Rows are points. Each copy is the shape, with its points in the same order, turned, moved and blurred by noise. Is it also mirrored, or only turned?
In the rows, zero is written as 128.

Shape, 8 rows:
[[127 139 168]
 [ 70  98  96]
 [141 105 146]
 [134 123 131]
 [147 102 161]
 [ 96 156 173]
 [127 103 140]
 [144 102  91]]
Copy 1 (8 x 3):
[[119 149 168]
 [104 110  76]
 [137 111 158]
 [136 123 143]
 [124 102 176]
 [101 165 156]
 [127 104 154]
 [161  88 124]]
Copy 1 is: only turned
Copy 2, 8 rows:
[[109 143  87]
 [ 95 107 180]
 [108 101  93]
 [125 111 109]
 [100 100  78]
 [100 171 105]
 [102 103 108]
 [141  74 129]]
Copy 2 is: mirrored
Copy 3, 8 rows:
[[105 147 159]
 [117  83  75]
 [140 120 147]
 [136 132 132]
 [137 117 167]
 [ 78 145 144]
 [136 110 140]
 [178 111 106]]
Copy 3 is: only turned

Shape, 8 rows:
[[104 150 173]
 [116 163 170]
 [179  93 118]
 [109  98  87]
 [153 165 109]
 [119  97 131]
 [148 134 140]
 [134 119 127]]
Copy 1:
[[115 113 192]
 [129 122 193]
 [167 103  95]
 [ 96 125  90]
 [160 163 139]
 [119  97 119]
 [153 121 140]
 [134 113 124]]
Copy 1 is: only turned
Copy 2, 8 rows:
[[103 166 162]
 [119 173 162]
 [135 137  62]
 [119  80 113]
 [175 140 130]
 [ 99 120 109]
 [133 153 117]
 [124 132 116]]
Copy 2 is: mirrored
Copy 3 (8 x 3):
[[121 122 178]
 [132 132 172]
 [131 109  65]
 [ 64 113 101]
 [124 175 118]
 [ 99  99 117]
 [132 133 122]
 [108 125 116]]
Copy 3 is: only turned
Copy 4 (8 x 3):
[[119 153 178]
 [133 149 175]
 [136  71 108]
 [ 86 124  93]
 [167 146 112]
 [ 96 109 137]
 [150 117 139]
 [123 118 126]]
Copy 4 is: only turned

Shape, 7 rows:
[[129 116 110  91]
 [116 101 177 159]
 [ 96 131 171 149]
 [146 148  96  97]
 [127 140 135  97]
 [120 104 145 169]
 [ 72 137 149 123]]
Copy 1, 7 rows:
[[ 80 141 122 111]
 [165 113 115  84]
 [162 142 137  88]
 [ 84 151 134 149]
 [101 140 150 116]
 [159 131  94 104]
 [138 170 145  77]]
Copy 1 is: mirrored
Copy 2, 7 rows:
[[ 94 150 145 116]
 [154  81 147 153]
 [139 106 141 179]
 [102 179 117 113]
 [115 152 148 140]
 [139  82 118 149]
 [100 122 147 188]]
Copy 2 is: only turned

Shape, 9 rows:
[[150 126 164 145 126 141]
 [131 161 100 185 138 132]
 [170 152 139 163 113 138]
 [128  85 131 173 114  88]
 [156 168 123 114 111  94]
 [123  95  88  89 182 144]
 [119 101 155  82 159 103]
 [154 160 119 116 119 152]
 [122 148 145 112 109 147]]
Copy 1, 9 rows:
[[155 136 142 144 125 116]
 [133 157  72 168 126 144]
 [145 169 122 160 107 115]
 [198 128  76 123 125 114]
 [140 197 108 103 133 112]
 [ 96  87  95 100 174  90]
 [152 114 133  84 188 105]
 [105 159 121 126 119 115]
 [126 143 137 104 120 143]]
Copy 1 is: mirrored
Copy 2, 9 rows:
[[150 124 160 150 151 137]
 [118 161 120 177 118 174]
 [160 142 155 173 125 146]
 [117  81 110 182 157 131]
 [142 134 129 163  87  90]
 [138 129  77  73 159 134]
 [118 110 130  99 161  81]
 [166 140 146 125 106 141]
 [134 112 164 117 110 137]]
Copy 2 is: only turned
Copy 3, 9 rows:
[[159 133 122 132 121 168]
 [101 193 137 140 119 150]
 [155 173 129 128  97 160]
 [131 123 134 186 110 114]
 [133 157  82 105  93 120]
 [125 129 127 100 204 101]
 [140  90  79 124 167 123]
 [139 160 121  83 119 148]
 [126 121 116  93 115 162]]
Copy 3 is: mirrored
Copy 4 (9 x 6):
[[137 152 166 127 148 114]
 [121 152  93 163 155 150]
 [159 160 144 152 146 137]
 [132 192 102 130 143  69]
 [150 144 129 151  83 133]
 [128  80  91  72 135 109]
 [111 113 144  88 100  75]
 [157 133 137 124 123 160]
 [128 153 152 107 115 149]]
Copy 4 is: mirrored

Shape:
[[110 176 146 107 140 122 119 157]
 [175 125 100 102 124 101 124 137]
 [ 81 136 146 144 146 124 139 162]
 [142 107 133 132 119 129 102  76]
 [137 137 108 124 155 142 142 134]
 [152  96 113 140 154 127 110 173]
 [154 133  78 133 146 129  89 113]
 [ 90 105  99 170 100 196 139 183]
 [ 76 129 148 121 109 131 111 129]
 [ 91 131 148 109 129 155 104 143]
 [ 93 126 174  98  82 176 137 129]
 [138  91  73 103 153 114 118 137]
 [165 111  84  99  94 111 118 119]]
Copy 1 (13 x 8):
[[ 94 157 142  97 133 111  86 130]
 [104  77 136 108 106  88 133 127]
 [114 147 111 104 173 143  94 138]
 [169 111 124 136 112 110 134  88]
 [ 98 114 124 129 115 141 124 133]
 [ 94  69  97 119 144 125  98 113]
 [ 96 102 108 122 101 115 147  80]
 [126 118  32  91 120 176  89 151]
 [155 152 117  82 142 132  98 114]
 [136 142 122  92 127 143  77 107]
 [182 148 125  92 103 142  65 149]
 [101  65 128  93 124 140 145 104]
 [131  76 122  90  89  93 150 122]]
Copy 1 is: mirrored
Copy 2:
[[106 154  93  94 135 136 116 130]
 [162 123 137 122 131 103 140 157]
 [ 73 148 104 112 147 153 154 115]
 [139  81 137 140 102 126 137  86]
 [132 148 118 153 129 152 138 132]
 [ 97 123 138 160 132 108 150 166]
 [145 127 136 142  76 125 152 140]
 [ 73 169  95 185 134  98 192  94]
 [ 92 113  87 104 128 133 152  85]
 [ 89 124  75 125 124 132 135 102]
 [104 123  62 132 158 107 119  60]
 [146 103 114 144 114 123 182 167]
 [172 106 128 125 123  88 165 135]]
Copy 2 is: mirrored
Copy 3, 13 rows:
[[153 150 125 132  92 101  98 118]
 [154 177 137 140 169 125 118 170]
 [123 125 101 166  95  92 133 118]
 [126 111 125 152 179 167  95 134]
 [140 150 114 124 138 131 147 123]
 [165 126 112 155 141 114 162 171]
 [171 157  95 142 159 173 124 147]
 [ 96 113 106 156  67 162 186 169]
 [108 108 101 152 104 123  88 137]
 [128 100 107 125  99 124 100 138]
 [ 79  95 155 120  93 134  94 140]
 [143 154  82 123 170 128 139 179]
 [126 173 130 134 172 154 110 190]]
Copy 3 is: mirrored

Shape (12 x 9):
[[121 114 155 135 126 166  57 115 168]
 [139  90 128 135 137 155  89  94 129]
 [140 109 162 146 104 124  97 137 139]
 [131 131  81  97 134  88 115 170 113]
 [106 155 116 142 167  68  99 125 133]
 [129 117 114 175  93 131 108 168 105]
 [107 133 120 117 142 104 133 172  70]
 [145 123 112 106 176 147 162 139 128]
 [108 146  90 118 130 125 112 162 116]
 [124 107 151 144  94 168 100  89 158]
 [121  67 128 132 175 153 160 145 135]
 [152 120 142 172 110 144  97 160 104]]
Copy 1:
[[124  87 193 160 123 121  75 108 132]
 [132 108 146 127 122 120  84  86 116]
 [129  91 172 123 107 120 123 135 145]
 [127 105  95 153 114 150 131 188  94]
 [152 135 108 184 106 102 101 180 145]
 [105 108 133 105  85 167 111 149 155]
 [122 118  89 107 141 139 116 201 135]
 [153 102  89 141 179 146 139 122 120]
 [112 118 115 150 131 166 107 173 122]
 [116 124 194 131 129 122 109  86 127]
 [109  79  83 128 164 117 134  95 142]
 [133  93 146  98  96 163 100 137 166]]
Copy 1 is: mirrored
Copy 2, 12 rows:
[[ 81  82 144 189 149 122  73 155 128]
 [106 108 104 192 148 119 102 110 141]
 [106  94 160 150 116 104 109 122 147]
 [100 141 119  69 150 130 100  94 138]
 [148 134 155 111 196 128  87 110 157]
 [134  68 136 119 101 140 116 106 141]
 [132 129 142  93 145 141 129  68 102]
 [115 140  94 124 172 108 157 132 103]
 [116 120 123  95 148 161 103 122 119]
 [ 98 101 137 202 120 141 114 154 154]
 [ 91  96 105 152 180 114 179 106 116]
 [138  71 130 140 105 110 113 115 119]]
Copy 2 is: mirrored
